Every row gives one point. Each copy is the shape, with its points in the same order, turned, moved and blurred by noise. Say if it was mirrored as well.

Shape, 7 rows:
[[ 37  17 -19]
 [ 23  14  43]
 [-39  16  18]
 [-13   8   1]
 [-39  24   5]
 [ 28 -55  34]
 [-27   6 -20]]
Copy 1, 7 rows:
[[ 36 -39 -13]
 [  9 -26  48]
 [-26   6  21]
 [ -4  -7  10]
 [-35   2  -2]
 [ 67  10  56]
 [ -9  12 -19]]
Copy 1 is: mirrored
Copy 2, 7 rows:
[[-12  18 -40]
 [ -9  54  20]
 [ 26  -5  26]
 [ 10  -9   6]
 [ 37 -15  19]
 [-59  11  23]
 [ 20 -30   6]]
Copy 2 is: mirrored
Copy 3 (7 x 3):
[[-10  39  12]
 [ 38   3  23]
 [-10 -38   7]
 [ -6 -14   2]
 [-23 -34   5]
 [ 56  19 -43]
 [-35 -13 -14]]
Copy 3 is: only turned
Copy 4, 7 rows:
[[ 53  -7   5]
 [  4  40  29]
 [-27  21 -36]
 [ -4  -2 -18]
 [-12  15 -47]
 [-21 -18  57]
 [ -1 -10 -40]]
Copy 4 is: only turned

Shape, 10 rows:
[[  7 -24  75   3]
 [-10  14  31  -7]
 [ -6 -19  -6 -18]
 [ 13  18  70  11]
 [ 10 -18  11  28]
 [-36   4  39  38]
 [ 22  26  18  -2]
 [ 11 -33  55  18]
 [ 22  38 -23 -28]
 [ 11 -40  -5  10]]
Copy 1, 10 rows:
[[-18  48  50  13]
 [ 15  21  20 -20]
 [ -7 -30  13  -8]
 [  2  63  15  -2]
 [  4   4   2  27]
 [ 48  23  36  15]
 [ -1  26 -19 -19]
 [-14  31  38  29]
 [ -9  -7 -42 -41]
 [-15 -22  12  27]]
Copy 1 is: mirrored
Copy 2:
[[ 61 -25  26 -23]
 [ 17 -15  11  21]
 [ -9  20   5 -14]
 [ 42 -51   4   2]
 [ 25  -2 -26 -24]
 [ 64   6 -19  30]
 [ -5 -39 -10   2]
 [ 57 -15  10 -29]
 [-55 -20 -16  11]
 [ 13  14 -16 -37]]
Copy 2 is: mirrored
Copy 3 (10 x 4):
[[ 26 -46  53  11]
 [ 24 -12   0  -1]
 [-18  12   6  24]
 [ 36 -46  25 -19]
 [-15  -3  41 -13]
 [ 37  18  41 -17]
 [  3 -27 -10 -24]
 [  5 -24  56   6]
 [-28  -8 -45 -18]
 [-33   5  37  13]]
Copy 3 is: mirrored

Shape, 12 rows:
[[ 27  42 -28  31  29  11]
 [ 10 -26 -27   1  17  43]
 [ -8  -3 -23 -30  17  30]
 [-27  45   8  47 -31  -1]
 [ 44   4 -31  -7 -15  33]
 [ -7  10 -24   7  18  15]
 [ 18  35  -9   5  55  13]
 [-11  20  47 -30  -7   9]
 [ 10 -33  11  33  21   3]
 [ -2 -42 -36 -39  32  11]
 [-30   3  41  46  -1  -1]
 [  9  24 -16 -11  45 -31]]
Copy 1, 12 rows:
[[-31  -4   0 -57  30  -5]
 [-15  -4  25  20   6 -26]
 [ -7 -40  30  -7   3 -19]
 [ 42   8 -39 -59  23 -12]
 [-33 -28 -19  19  21  -1]
 [ -1 -10   8 -23   0 -20]
 [-26  -4  32 -53  19  10]
 [ 43 -26   6 -23 -21  44]
 [  3  44  10  -8  -7  -6]
 [-24 -20  38  11 -45 -29]
 [ 49  41  -9 -38   0  -1]
 [-36  -5  14 -66 -24  -2]]
Copy 1 is: mirrored
Copy 2 (12 x 6):
[[ 20  -8  -7 -30 -28  65]
 [ -5 -48  39  -1   4  37]
 [-34 -34  15  -4  20  39]
 [  0  24 -12 -30 -52 -12]
 [ 18 -64  -9   0  -1  30]
 [-13 -11  11  -5 -11  36]
 [  3   2  -1 -33   8  72]
 [-15   3 -11 -38  39 -13]
 [ 29   1  47   3   4  20]
 [-26 -33  32  33  39  45]
 [  9  35  36 -31 -15 -18]
 [ -2  24 -16   9  19  62]]
Copy 2 is: only turned
Copy 3 (12 x 6):
[[ 51  52 -18 -11  -8 -22]
 [ 11  21  -8 -10 -17  47]
 [-16  25 -18 -21 -21  22]
 [ 11   8  27  23 -35 -62]
 [ 31  -3  -6 -53 -13  16]
 [  6  32 -13  -3 -16   9]
 [ 25  76 -13 -20   4  -6]
 [-43  30  36 -17  10 -21]
 [ 23  15  11  31  19  19]
 [-27  19 -45 -12  10  51]
 [ -5  23  35  49  -6 -23]
 [ 12  49 -46 -10  32 -15]]
Copy 3 is: only turned
Copy 4, 12 rows:
[[  5  45  37  -4   8  40]
 [-13  -5 -18  25 -23  48]
 [ 13  -8 -39  11  -2  39]
 [-32  70 -24 -14   7 -18]
 [ 21  33  -8  43  -7  45]
 [ -4  16  -8 -11  -6  32]
 [  8   0  30 -19  25  37]
 [ -2  -8 -38  10  41 -21]
 [-40  -5  12  16 -21   3]
 [ 23 -40 -23   7 -36  45]
 [-57  27  -5 -15   6 -26]
 [ 35  -1  29 -28   0   6]]
Copy 4 is: mirrored

Shape, 14 rows:
[[  2  39   2 -11  38  17  33   2   9]
 [ 35  22  43 -41  20 -15 -14 -36 -43]
 [ 22 -22   3   5 -32  45 -45   6 -40]
 [ 18  10  45  34 -10  30  24  10 -44]
 [  7  30  -1  11 -32   6 -45   3 -29]
 [ 43 -38  16  10   3  18  29 -37  35]
 [ 48 -38 -12 -23   3  32  37 -13  13]
 [ 34  -4  48 -10  -7  19 -15  -2  -6]
 [-25  -8  -5   5   5 -13  24 -13  20]
 [ -6 -23 -27  -4  41 -29 -40 -34  -3]
 [-20 -18  -9  -1   1  19 -38 -54 -45]
 [-20 -20 -25  14  24  18   2 -13 -21]
 [ 54  37  -7 -29 -19 -24  14  -6 -20]
 [-14  -3  42 -29  36 -37   3  16  22]]
Copy 1 (14 x 9):
[[-54  15  -3  10  23 -13 -23 -15  14]
 [-27  33  15  16  53 -34  27 -38 -59]
 [ 38  38  24  37   8 -15  23  42 -31]
 [-10   3   5  49   7 -49 -33  25 -42]
 [ 31  32  35  30   2 -46  14  -5  -2]
 [-18   3 -77  17  34 -17  23  29 -14]
 [-22  29 -61  -1  16  17   5  30 -27]
 [ 10  19  -7  27  56 -26  -1  10 -33]
 [-18 -31 -17  -3   1  -9  10  -6  13]
 [-26   0  16 -21  23 -17  78   6  10]
 [-10   2  31  45  -4  -3  71   6 -26]
 [-35  -4  17   9 -10  -2  31  28   0]
 [ -6  55 -18 -12   7 -42  -1 -40 -31]
 [-17 -32   8 -31  67 -15  -4 -18  -7]]
Copy 1 is: mirrored
Copy 2, 14 rows:
[[-17 -23  21  24 -21  34  16 -34  28]
 [ -9 -21   1   0  61  32   3 -22 -35]
 [ 70  -5 -28 -28  -1  -7  -1  17  -5]
 [ 48  17  17  19  24  36  20   9  34]
 [ 27   3 -56 -22   2  24  30  -3   4]
 [-12   1  23  -8  23 -41 -23 -10  60]
 [ -7 -33  28   4  -2 -43 -15  17  33]
 [ 14  -1   9 -28  23  24 -14   7  11]
 [-31  31  -2  19 -23 -11  12 -17  21]
 [-20   3 -50  23  -4 -22 -31 -44 -23]
 [ 39  16 -25  -4  10 -30  13 -45 -39]
 [ 26  10 -11  33 -29 -19  -2 -29   0]
 [-23 -43 -26  10  33  14  37  17  14]
 [-52  29  11  10  -4  39 -26  -2  -9]]
Copy 2 is: only turned
Copy 3, 14 rows:
[[  8  -7  49  23  26 -42   5  -4 -13]
 [ 67 -36   2 -30 -11 -53 -18   8 -35]
 [ 56   4 -47  16  -4  17 -14  53   1]
 [ 16 -23 -15  44 -40  -5   4   9 -36]
 [ 41  -5 -10 -11   8  39 -24  21 -18]
 [ 42  -3   0  34 -30 -46 -12 -22  58]
 [ 58  29   2  40 -12 -51  22   1  43]
 [ 47  -1  -2  16 -27 -27 -38  22  -8]
 [-10  -2  21 -11  -2 -20   0  -9  39]
 [ 24 -12 -28 -42  45 -36 -20  -7  38]
 [ 37 -50 -36 -26  20  -7   4  40  29]
 [  2 -16 -20   4  26 -18  20   9  29]
 [ 72  17  29 -24 -10 -12   8 -23 -27]
 [-15  16  24 -31  -9 -63 -39   4   0]]
Copy 3 is: only turned

Shape, 16 rows:
[[-36 -21 -52  -7 -31  47  -6  -1  23   5   8]
 [ -6  64 -17  27   4  25  -7 -18  50  35 -13]
 [-10  72  -6  16  31  -5 -33 -15  -5  15  -4]
 [ 49  15  30  12  34   1  10   3  -8 -19  -2]
 [ 18 -21 -22  -8 -32  21 -17  15  21  48   9]
 [  3  35  46  33 -10   4 -18 -35  -3  12  25]
 [-12 -36   7   5 -42 -11  37  44  -5   6   2]
 [  8  32 -24  46  28 -12 -34 -10  43  -2  13]
 [-18  25  -7  19 -24  50  -7 -23  44  29  -8]
 [-30  16 -51   9  -4  29  10 -48  30  59  -1]
 [ 24 -23 -13   9 -48 -20  -2  29 -15 -17 -25]
 [ -8 -44  11  -9   1 -32   2  50   8  -7 -25]
 [ -1  16 -14  19 -11  -7   5 -33  24  10  -6]
 [ -6  -5 -30  10 -38  21  25  29   9  21  20]
 [ 19  23 -10  66  36 -15 -36   1  -1   1   2]
 [ 24 -30  -1 -36 -34 -28  18  45  17 -15  21]]
Copy 1 (16 x 11):
[[-27 -63 -41 -34  16  15 -39  -2  -1 -20  47]
 [-20 -60  21  45  50  -1 -48 -16   0 -37  -7]
 [ 18 -10  -1  38  51 -23 -54 -20  -7 -13 -28]
 [ 12  20  35   8  17  14   8  22 -13  -3 -24]
 [ -1 -59   2 -31  35  -6  13 -12  19 -28  38]
 [ 50 -19  30  41  -1   2 -26 -15 -10 -17  14]
 [ -9 -54   6 -38 -28 -26  16  24   1  25  25]
 [  0 -21  40  -7  50 -10 -58 -19 -37 -34  -9]
 [-10 -75   4  27  29  25 -36 -13   0 -29  25]
 [-28 -70 -34  32  38 -15 -24 -15 -27 -57  34]
 [-14 -15  22 -37  16 -18   8   2   3  48  42]
 [-10 -37   7 -59  -2 -14  22  -7 -19  38 -17]
 [-19 -30  14  20  15 -11 -21 -19 -28 -17  24]
 [-17 -58  -2 -24   5 -23 -15  28  17 -17  37]
 [ 30  -8  41  -2  63 -18 -41   6 -45  -6  -6]
 [-24 -12  20 -64 -27 -19  20  -7  25   4  12]]
Copy 1 is: mirrored
Copy 2 (16 x 11):
[[-11   9  -5  13  32  17  10 -49 -36  28   8]
 [-36 -14 -33  38  -6  15   9  55 -41  13  50]
 [-38   1 -33   9 -29  -8 -28  53  -2  -9  46]
 [ 41 -25 -26  -9   3  16  -5  48  29 -30  28]
 [ 13 -18  20  36   1  -4  16 -13 -18  28  10]
 [ 15  15  -5   2 -52  35 -19  46 -25 -11  25]
 [ 40  11 -15  21   8  20  28  -8  34  47 -25]
 [-36  -9  -8  -8  -9  13  25  31  -1  -6  77]
 [-14   0 -21  40  -1  37  13  10 -61  14  29]
 [-42  21  -4  29  19  -5  39  17 -69   2   8]
 [ 42 -16 -34 -16 -24  -5  24 -22  25  39   9]
 [ 12 -43 -24  11  -4  12  30 -18  67  17 -18]
 [-12   6 -15  -6 -10  10  25  33 -29   7  17]
 [ 28  23  -6  25  24   7  18  -7  -4  46  12]
 [ -4   7 -27   2 -29   2  16  26  23 -33  72]
 [ 36 -33  15 -14   9   9   5  -3  47  64 -15]]
Copy 2 is: mirrored
Copy 3 (16 x 11):
[[  4 -10 -23  -9  36 -43  -9  50  26   9  22]
 [ -6   2 -36  62 -31  -9 -44  46  24  41  -7]
 [ 20   8 -48  41 -42   4 -56 -11  12  20  -6]
 [ -7 -35  27  17 -39  21 -24 -17 -25  11 -18]
 [-17  -7 -20   5  41  17  -7  45 -11  32  28]
 [  4  25   2  49 -31  37 -32  11   7 -28  -9]
 [-27   1  27  -3  64 -12  -8   3 -25   7 -27]
 [  7  20 -13   7 -54 -13 -56  30 -16  32  14]
 [-10  -2 -19  39   0  -6 -27  68  42  12  -4]
 [ 20  14 -16  52  14 -26 -13  39  46  49  37]
 [-58  -2   2 -28  19  -8  -8 -16 -16   9  -3]
 [ -9  -1  18 -49  31   2 -11  -8 -23  40 -44]
 [ -7  19  -2  28 -20 -12  -5  21  11  24   3]
 [-18  -7  -1  19  53 -26 -27  31 -19   8   8]
 [ -6  18   1   2 -49   8 -82  -8 -10  24  16]
 [-19 -13   2 -25  30  -5  25  13 -66   9 -18]]
Copy 3 is: only turned

Shape (18 x 12):
[[ 26  37   9 -15  12 -16   9 -18 -19 -77 -23 -10]
 [-11  14 -10 -32 -31  25   3  21  23 -13  -4   3]
 [ 28 -18  24 -39  70  -3  -7 -29   4  19  31   0]
 [ 41  61  18  20  20 -19 -35  13  13 -41   2  -2]
 [ 31   8 -39  12  14 -19 -26  27 -21 -40 -30 -26]
 [ 21 -16   6  14 -48  -3 -30  14 -22 -21 -14  10]
 [  1  -3 -21  27 -31  -2 -10  14  45  -1 -27  26]
 [ 10 -37 -14 -11  54 -21  -9 -18  -1  37  31 -11]
 [ -5  -2  25 -45  63 -41  -4 -47 -22  56   3 -17]
 [  0  10   3  17 -43  32 -19  24  27   1   9 -30]
 [ 24  -5  14   0 -38  33  19  41   0  11 -35   2]
 [ 42  35 -21  14 -11 -57   3 -19 -20 -46  16 -23]
 [ 20  43  30   1  17 -56 -13  26 -15 -42 -17 -39]
 [  7  -4  25 -14 -27 -19   7  44  45 -13  23   6]
 [  2  -8  13 -40 -64   1 -23  21  26 -39 -33 -11]
 [  7  28   6 -33 -22  -3 -26  13 -12 -24  -8  13]
 [ 38  19 -14 -65  30 -31 -12  -4 -12  28  14  14]
 [-43  -1   5  -4 -63  15  -2  59  15 -23   9  30]]
Copy 1 (18 x 12):
[[  9  13   9 -28 -20  55  -6 -28 -27  34  29  51]
 [ 26   1  -8  35  -5  21  -7  12   5  38 -14  -3]
 [-48  44  14  -2   7   6  27 -39 -30 -37 -39 -11]
 [-42   5 -11 -32  -7  44  -4  27  13   7  16  54]
 [ 21 -40   0 -11 -17  36  10  -2 -19 -24  33  37]
 [ 23 -17  -4  24  35  -1 -17  -4  -1  11  31  32]
 [ 13 -13 -10   7   1 -16   0  26  22  20  38 -19]
 [-13  21   4  -4  16  -7  26 -16 -31 -61 -27 -31]
 [-33  42 -23 -17  30   7  37 -18 -92 -30 -38 -24]
 [ 31   6 -21  29   0 -16 -25  39  11   6 -15  23]
 [ 27  -7  13  41  -2 -29  14  27 -13  37   7  29]
 [ 18  22  12 -49  18  54 -16  10 -25 -19  36  34]
 [  2   4 -32 -38   9  56  35  14 -34  12  11  75]
 [ 21  24  -5  15  32  22  31  28  38  25 -12   7]
 [ 45  10 -30  63  19  40   0  -1   5  41  24  24]
 [ -4 -12  -9  22  18  40 -12  -1 -17  32  -2  22]
 [-41   7  26  17  16  52  18   7 -58 -11 -17 -17]
 [ 50 -31 -17  19  37   4 -11  11  37  65 -24   4]]
Copy 1 is: only turned
Copy 2, 18 rows:
[[  2 -36  45   4  41 -16 -16 -56 -34 -35  11 -17]
 [-19  13  20 -44   3 -10   5  12 -34  -7  -2   9]
 [-31 -20  -6  -7  43   0 -30  -9  77  -9  30   2]
 [ 58 -12  30  -6  42 -43 -42 -32 -10 -14  11  15]
 [ 20 -50   3  -3  -4 -71   6 -35 -21 -13   3  -7]
 [ 44 -32   4 -24 -16   8  25 -10 -21   0 -10   3]
 [ 33  12  -9 -28  17 -26  27  22 -35  29  14 -12]
 [-27 -17 -49   4  23 -22  -3  -8  63   7  23   8]
 [-33 -14 -38  29  48   3  -3   7  68 -62  34  14]
 [ 25  37   7 -52 -18 -21  18 -18 -13   0   8  26]
 [ 19  16  31 -39 -12 -13  40  12   1 -13 -30 -24]
 [ 24 -34 -13   8  54 -28  -2 -73 -30 -16 -17  17]
 [ 32 -22  40  38  33 -46   0 -40  -7 -39   1  31]
 [  5  15  36 -14  26  -9  17   9  -4  33 -15  41]
 [  7 -20  47 -46   2   2  46   8 -45  -9  13  32]
 [ 11 -27  21 -23  10  -2 -13   6 -28 -29  -6  19]
 [-25 -41 -20 -18  55 -19 -22  19  32 -37 -16  20]
 [  8  23  25 -17 -34  13  11  29 -57  29 -20  25]]
Copy 2 is: only turned
